Each row is a point. The ring and each string are closed loops that go straight from each point to the next, and from the last back to the first. Before rounding, they use only three directions, however many columns there are. How many times does the string pass through the ring? Passing back the other way cancels.
(in the rows, 128 means zero)

Ring (10 x 3):
[[142 147 158]
 [128 177 135]
 [102 180 126]
 [ 80 161 135]
 [ 65 127 155]
 [ 66  93 175]
 [ 77  70 189]
 [ 97  62 195]
 [129  86 189]
 [140 115 176]]
String (14 x 3):
[[ 72 202 121]
 [ 76 158 113]
 [ 73 132 118]
 [ 45 125 152]
 [ 49 111 178]
 [ 75 116 184]
 [ 90 116 166]
 [ 82 106 144]
 [ 96 122 159]
 [ 90 129 150]
 [ 78 154 106]
 [ 76 193 106]
 [ 82 197 143]
 [ 85 186 150]]
Times through: 1

Ring (6 x 9):
[[172  61 141 146 118 158 126 120 100]
 [172 122 129 123  94 117 154 120 139]
 [128 161 122 130 101  79 159 107 163]
 [ 95 145 143 154 138  78 146 102 145]
 [100  92 177 171 175 112 130 110 103]
 [144  43 164 167 155 160 114 117  80]]
String (28 x 9):
[[167  88 166 138 134 134 145 127 107]
 [176  81 182 136 144 139 149 134  97]
 [153  83 155 147 133 136 135 119 107]
 [146  73 137 155 125 143 123 112 107]
 [146  43 119 167 117 167 102 105  97]
 [162  13 146 170 138 189  99 116  70]
 [165  29 180 162 160 173 118 127  67]
 [165  50 199 153 170 155 135 133  73]
 [148  74 168 153 148 138 133 121  97]
 [138  59 135 165 130 151 113 108 100]
 [141  35 122 173 124 171  97 104  90]
 [166   7 153 170 143 193 100 118  64]
 [181  30 185 153 156 176 125 133  67]
 [164  76 178 144 148 140 141 128  95]
 [140  95 146 150 130 125 135 114 117]
 [148  82 134 151 120 138 127 112 114]
 [164  91 166 139 135 131 146 126 108]
 [187  82 160 130 120 144 147 131 106]
 [212  78 143 119  95 157 147 133 111]
 [184  84 105 132  78 151 131 115 126]
 [150  91 101 147  90 137 123 104 131]
 [143 101 135 146 118 123 135 112 124]
 [168 109 165 129 127 120 156 128 119]
 [203 109 161 111 107 130 166 137 122]
 [213  99 144 110  91 141 159 135 123]
 [179  84 105 134  80 149 129 113 127]
 [152  87 116 147 101 138 126 109 123]
 [144  93 134 148 119 129 132 111 120]]
Times through: 0
String (14 x 9):
[[176  60  99 145  83 166 114 110 114]
 [153  92 113 145  98 135 128 108 127]
 [145 106 147 143 126 118 142 116 123]
 [170 120 165 124 124 112 162 129 126]
 [149 110 155 138 128 115 148 120 123]
 [148 101 111 144  96 128 130 107 133]
 [184  87 110 130  81 147 134 116 127]
 [180  66 117 141  94 161 124 116 111]
 [147  76 125 154 114 143 121 109 114]
 [149  85 154 149 135 133 135 118 108]
 [166  69 185 146 154 145 140 130  89]
 [164  75 187 144 155 140 143 131  92]
 [146  77 140 153 126 140 126 113 108]
 [155  58 109 157 102 160 110 106 109]]
Times through: 0

Ring (10 x 14):
[[153 146 142 123 159 136 105 138 130 128 131 100 101 109]
 [145 146 135 118 138 143 103 135 134 133 129 108 103 115]
 [131 139 124 110 104 147 110 129 135 145 126 129 113 129]
 [108 127 123 104  75 139 123 125 122 149 125 146 129 162]
 [ 99 122 132 104  75 129 127 127 109 142 126 143 136 182]
 [ 96 118 148 109  92 114 132 131  92 130 129 133 141 197]
 [110 116 153 115 118 107 137 133  90 129 131 129 137 181]
 [127 116 151 119 138 108 138 133  97 134 132 130 130 155]
 [147 123 147 123 159 115 131 135 111 137 133 124 117 123]
 [157 137 146 125 170 126 116 138 122 131 132 107 105 107]]
String (31 x 14):
[[125 121 107 102  76 147 130 121 137 171 124 169 123 127]
 [123 124 124 108  96 136 127 127 124 152 127 147 124 142]
 [118 120 118 105  82 138 131 123 125 160 126 159 128 145]
 [118 124 131 109  98 131 127 128 117 146 127 141 127 154]
 [117 122 131 109  97 129 129 128 115 146 127 143 129 156]
 [106 130 149 112 105 121 120 133 101 123 129 117 131 184]
 [ 90 129 159 112  97 114 120 135  87 112 129 109 139 213]
 [ 70 120 166 109  80 102 129 134  69 107 129 114 154 249]
 [ 89 107 146 107  81 107 144 128  85 136 129 148 150 207]
 [110 111 139 110  99 114 142 128  99 145 129 149 139 172]
 [120 121 142 114 117 119 131 131 105 137 130 133 129 159]
 [115 129 159 118 131 112 121 137  95 116 131 107 128 176]
 [115 119 164 120 139 100 133 137  84 117 133 113 134 182]
 [126 113 159 121 148  98 142 135  88 128 134 125 133 162]
 [144 104 136 118 143 109 153 128 108 158 133 158 128 121]
 [140 117 134 116 133 122 137 129 117 151 131 145 122 124]
 [132 127 139 116 128 125 125 132 115 139 130 128 120 139]
 [137 130 148 121 146 120 122 136 111 129 132 114 117 138]
 [140 130 144 120 145 123 123 134 116 135 131 119 115 130]
 [144 144 164 128 175 118 107 143 107 108 133  82 108 138]
 [161 147 159 131 192 123 105 143 119 114 134  81  98 108]
 [175 150 149 132 198 132 102 142 133 123 134  86  90  81]
 [165 139 131 122 161 139 113 134 139 145 131 119  98  84]
 [142 128 127 115 126 135 125 129 129 151 129 138 114 116]
 [137 139 142 119 138 132 112 135 122 130 130 110 111 132]
 [136 149 149 121 145 134 100 139 121 117 130  91 107 138]
 [145 163 142 121 145 151  84 140 139 117 128  81  94 119]
 [146 144 113 111 111 159 105 128 152 154 125 132 102  99]
 [140 130 107 107  96 154 121 123 148 168 125 157 112 104]
 [132 126 125 111 109 135 126 128 126 152 128 143 120 130]
 [130 123 107 104  83 148 128 122 140 170 125 165 120 120]]
Times through: 4
String (27 x 14):
[[121 120 167 123 150  98 133 138  84 116 134 109 132 175]
 [138 114 155 123 159 102 141 135  95 133 134 127 127 142]
 [151 113 137 120 153 114 143 131 114 153 133 145 120 112]
 [162 119 146 127 180 111 137 135 113 143 135 128 113 100]
 [154 133 158 129 182 113 121 140 109 122 135 100 110 120]
 [141 138 160 126 166 117 114 141 107 115 133  93 112 140]
 [167 138 159 133 202 115 116 143 115 120 136  91 101 100]
 [170 127 138 126 178 124 128 135 127 147 133 126 104  83]
 [154 124 133 120 151 126 130 132 125 150 131 136 112 103]
 [137 130 145 120 143 123 122 135 114 132 131 118 117 135]
 [138 133 156 124 158 116 119 139 106 120 133 103 116 141]
 [134 128 145 119 139 121 125 134 111 133 131 121 120 140]
 [130 128 145 117 133 121 124 134 110 132 131 121 121 146]
 [124 128 163 122 149 107 124 139  93 115 133 103 126 167]
 [119 111 158 119 137  99 143 134  86 129 133 129 136 172]
 [103 113 167 118 127  94 140 136  75 117 133 119 143 201]
 [ 97 123 170 118 122 100 127 138  76 106 132 104 140 211]
 [114 123 146 114 114 118 128 132 102 131 130 127 130 169]
 [122 119 133 111 107 125 133 128 113 148 129 145 128 150]
 [102 107 132 105  80 117 145 124 101 152 128 162 144 179]
 [ 99 111 138 106  83 116 140 127  97 144 128 151 143 187]
 [124 119 130 110 106 127 133 127 116 150 128 147 127 145]
 [108 127 152 114 113 116 124 134  97 122 130 117 132 183]
 [ 92 125 167 115 111 104 125 137  79 107 131 105 141 216]
 [ 83 115 172 114 107  92 136 136  65 107 132 113 151 233]
 [106 106 151 113 110 101 147 130  85 136 131 143 144 187]
 [109 116 168 120 136  94 137 137  77 115 134 113 139 194]]
Times through: 1

Ring (8 x 14):
[[139 119 110 140  92 108 134 131 133 154 131 120 133 138]
 [143 147 122 179 108 116 110 129 129 154 125 140 150 135]
 [140 171 138 204 132 131 102 122 123 144 107 144 150 118]
 [139 159 140 177 134 139 109 119 123 125 116 144 148 118]
 [138 134 133 135 121 136 123 121 126 114 132 139 143 126]
 [131 103 119  93 106 128 153 120 130 114 132 111 118 125]
 [124  93 111  89 100 118 175 120 132 127 115  82  94 115]
 [130 102 106 113  91 108 160 126 134 147 120  94 108 126]]
String (25 x 14):
[[138 188 156 213 157 152  97 114 118 121  96 151 151 102]
 [130 161 145 176 145 144 126 113 121 120  92 123 126  98]
 [135 133 128 141 118 129 132 121 127 127 120 124 131 121]
 [128 135 133 140 129 136 143 115 125 119 104 110 116 105]
 [136 112 127  96 114 137 137 120 128 101 144 131 135 130]
 [137 103 125  82 108 136 139 121 130  97 153 134 136 136]
 [126 129 132 130 128 136 151 114 125 117 102 103 109 102]
 [133 129 126 138 117 128 138 120 128 128 116 116 124 118]
 [143 120 122 119 104 127 121 127 130 121 151 144 150 143]
 [145 140 138 137 124 142 105 122 125 106 148 162 162 137]
 [131 181 155 202 159 152 113 110 118 118  84 133 134  91]
 [140 182 150 210 148 145  97 117 120 128 102 151 153 110]
 [148 157 133 179 119 130  94 127 126 135 138 163 168 139]
 [141 134 123 149 109 123 120 126 129 136 132 137 145 134]
 [133 153 131 182 126 126 128 120 125 145  96 117 126 109]
 [136 166 131 207 126 122 117 123 125 158  93 124 134 111]
 [138 134 122 154 109 120 126 126 129 142 124 127 137 129]
 [148 131 115 154  93 112 108 134 132 151 149 149 160 153]
 [149 137 114 168  93 109 105 135 132 159 144 149 161 152]
 [140 156 123 199 111 113 113 129 128 166 109 130 143 126]
 [136 152 127 184 119 121 122 124 127 152 104 123 133 117]
 [134 155 130 186 124 125 124 121 125 148  99 121 130 112]
 [138 190 144 239 142 132  99 120 121 156  85 139 146 106]
 [145 183 143 221 137 135  87 123 122 143 111 160 165 122]
 [148 160 136 180 123 133  91 126 125 131 137 166 170 138]]
Times through: 1
String (27 x 14):
[[136 122 116 138 102 115 137 126 131 144 124 116 128 129]
 [133 131 116 158 104 112 139 126 130 156 109 108 121 122]
 [147 134 109 170  88 102 112 136 133 169 138 139 153 150]
 [151 131 114 156  90 110 103 136 132 153 155 155 166 158]
 [145 128 118 142 100 118 116 130 131 139 145 143 152 145]
 [136 142 126 163 117 124 127 123 127 141 113 124 133 121]
 [133 192 145 243 148 133 108 117 120 157  71 126 134  94]
 [142 199 149 249 147 136  86 120 119 152  91 153 159 109]
 [146 162 135 188 123 131  95 126 125 138 129 159 164 134]
 [143 141 128 157 113 127 111 126 128 133 135 146 153 135]
 [131 163 141 188 140 137 125 115 122 134  89 120 126 100]
 [131 176 150 201 153 146 116 112 119 125  85 129 132  94]
 [137 167 149 179 146 148 107 115 121 113 111 147 148 110]
 [144 138 135 137 121 139 110 123 126 111 145 155 157 135]
 [144 119 121 119 102 125 120 128 131 123 154 146 152 146]
 [133 128 125 138 115 127 137 121 128 129 118 118 126 120]
 [125 121 130 115 126 137 157 113 126 111 106 100 106 103]
 [126  96 121  76 111 133 165 116 130 102 128 100 106 117]
 [133  85 112  65  93 123 158 124 133 110 150 112 120 137]
 [136 105 115 103  98 120 143 125 132 125 141 120 128 135]
 [123 117 121 124 115 124 163 117 128 131  99  87  98 104]
 [114  99 115 100 111 120 191 113 130 131  85  57  70  92]
 [114  85 106  83  99 112 199 116 133 135  93  51  67  99]
 [129  80  99  77  81 106 172 127 136 138 133  87 102 132]
 [138  93 103  95  82 108 148 131 135 139 148 114 127 145]
 [142  98 105 102  81 108 136 133 135 140 156 128 139 153]
 [140 115 114 124  96 116 131 129 132 137 142 129 139 141]]
Times through: 5

Ring (8 x 14):
[[134 126 140 109 128 107 120 131 132 146 166 142  80 104]
 [163 122 121 123 138 115 136 136 104 136 168 137  95  97]
 [158 122 112 131 137 113 147 135  92 117 156 134 129 111]
 [116 124 114 134 126  96 150 128  93  84 128 135 190 149]
 [104 125 116 131 115 106 153 127 106  91 114 128 188 155]
 [124 122 114 122 100 149 159 130 134 139 106 107 123 128]
 [138 122 123 111  99 162 148 132 154 173 121 107  65 103]
 [129 125 137 106 111 133 129 130 151 164 143 125  66 105]]
String (24 x 14):
[[126 124 121 125 123 111 144 130 111 114 136 131 142 130]
 [ 75 129 127 131 125  65 141 122  94  54 122 148 236 180]
 [ 65 128 122 133 113  76 150 120 101  52 100 138 249 191]
 [107 126 128 121 117 105 140 127 120 109 129 133 152 141]
 [137 122 115 122 109 144 153 132 128 143 122 113 109 117]
 [155 118 105 119  87 196 171 135 152 184  97  84  64  99]
 [137 120 116 113  87 182 160 132 161 181 101  92  65 106]
 [110 125 131 112 102 133 141 128 147 144 119 119 108 128]
 [129 124 124 116 109 137 144 131 136 146 128 119 101 117]
 [158 119 112 115  96 185 159 136 152 187 116  94  50  91]
 [145 119 113 114  85 191 163 134 162 188 100  88  56 100]
 [108 124 123 116  95 143 151 127 146 140 104 110 121 134]
 [124 124 124 120 116 121 143 130 124 127 131 126 126 126]
 [135 121 108 127 105 150 163 132 124 135 109 107 127 124]
 [ 96 125 112 134 111 107 160 126 104  80 101 124 209 166]
 [ 72 129 125 133 125  61 143 121  90  46 118 149 249 186]
 [114 126 124 126 125  97 141 128 106  99 136 138 164 141]
 [158 120 107 130 125 134 156 135 103 129 139 121 121 110]
 [183 118  96 139 137 134 162 139  81 123 150 122 125 100]
 [169 121 104 139 147 105 152 137  71 101 162 138 150 112]
 [120 126 126 126 136  83 135 129  96  92 152 148 166 138]
 [145 123 114 133 141  95 144 133  83  96 156 142 158 125]
 [164 120 103 139 141 113 155 136  77 104 152 132 151 115]
 [160 120 105 133 127 132 157 136  98 125 139 121 127 111]]
Times through: 3

Ring (10 x 14):
[[167 141 129  95  98 104 104 108 142 155 120 145 137 107]
 [139 164 152 127  88 140  98 132 166 171 106 186 127 137]
 [117 170 160 155  93 164 100 153 173 173  98 201 118 159]
 [100 163 155 179 112 182 117 169 164 159 100 194 110 175]
 [ 90 153 149 197 136 196 146 179 150 138 113 177 106 184]
 [ 89 140 140 204 161 204 180 179 133 115 134 152 105 184]
 [117 119 119 174 173 172 194 154 109  96 153 111 115 155]
 [143 107 104 139 166 135 180 131  99  95 155  90 125 127]
 [178 102  93  89 139  84 143 100  99 112 147  81 138  91]
 [182 118 106  79 115  80 117  95 117 134 133 107 141  89]]
String (30 x 14):
[[134 128 121 143 137 140 143 140 125 126 129 131 122 138]
 [113 137 137 176 155 182 181 155 128 114 145 138 115 161]
 [143 118 111 132 142 126 145 132 115 119 134 114 125 127]
 [168  87  79 104 160  88 155 112  83  95 148  64 132  99]
 [165  84  82 115 178 105 190 112  75  77 169  51 132 103]
 [139 111 112 151 180 157 214 130  96  83 176  85 125 132]
 [131 125 125 157 163 164 192 138 114 102 160 113 122 142]
 [142 124 117 133 137 131 144 132 121 123 133 122 125 129]
 [163  98  89 106 147  93 140 116  96 109 138  83 130 105]
 [141 117 111 136 147 131 153 133 113 115 138 111 124 130]
 [134 124 118 145 144 142 153 140 120 119 135 122 122 138]
 [119 131 128 166 151 166 167 151 125 117 138 133 117 153]
 [ 69 151 157 238 180 249 222 193 136 102 153 160  99 207]
 [ 64 148 152 241 176 243 206 200 137 107 140 164  96 211]
 [104 132 127 180 146 170 146 169 131 125 117 147 109 168]
 [124 132 124 152 129 144 125 151 133 136 113 145 117 148]
 [124 140 133 153 126 152 131 149 139 139 118 153 118 149]
 [128 138 128 144 117 138 111 147 141 147 106 155 119 145]
 [126 144 135 148 118 147 119 147 144 147 112 160 119 148]
 [ 85 183 179 201 113 218 137 179 180 162 109 218 107 194]
 [ 75 197 192 210  98 229 120 188 197 179  95 245 104 205]
 [100 178 166 173  88 178  87 170 183 182  82 221 111 177]
 [109 165 154 163  97 164  93 163 170 172  89 200 113 166]
 [ 82 183 174 198  99 205 104 185 186 177  86 229 104 195]
 [ 72 183 180 218 119 232 142 192 180 160 106 222 102 207]
 [ 96 159 154 189 129 195 144 172 156 144 116 183 109 179]
 [134 130 121 140 128 134 125 141 130 135 118 138 121 138]
 [119 124 116 158 140 145 133 156 125 127 115 135 114 151]
 [101 127 125 188 160 179 167 171 123 112 129 136 108 171]
 [141 115 107 132 139 121 134 136 115 122 125 115 123 129]]
Times through: 0
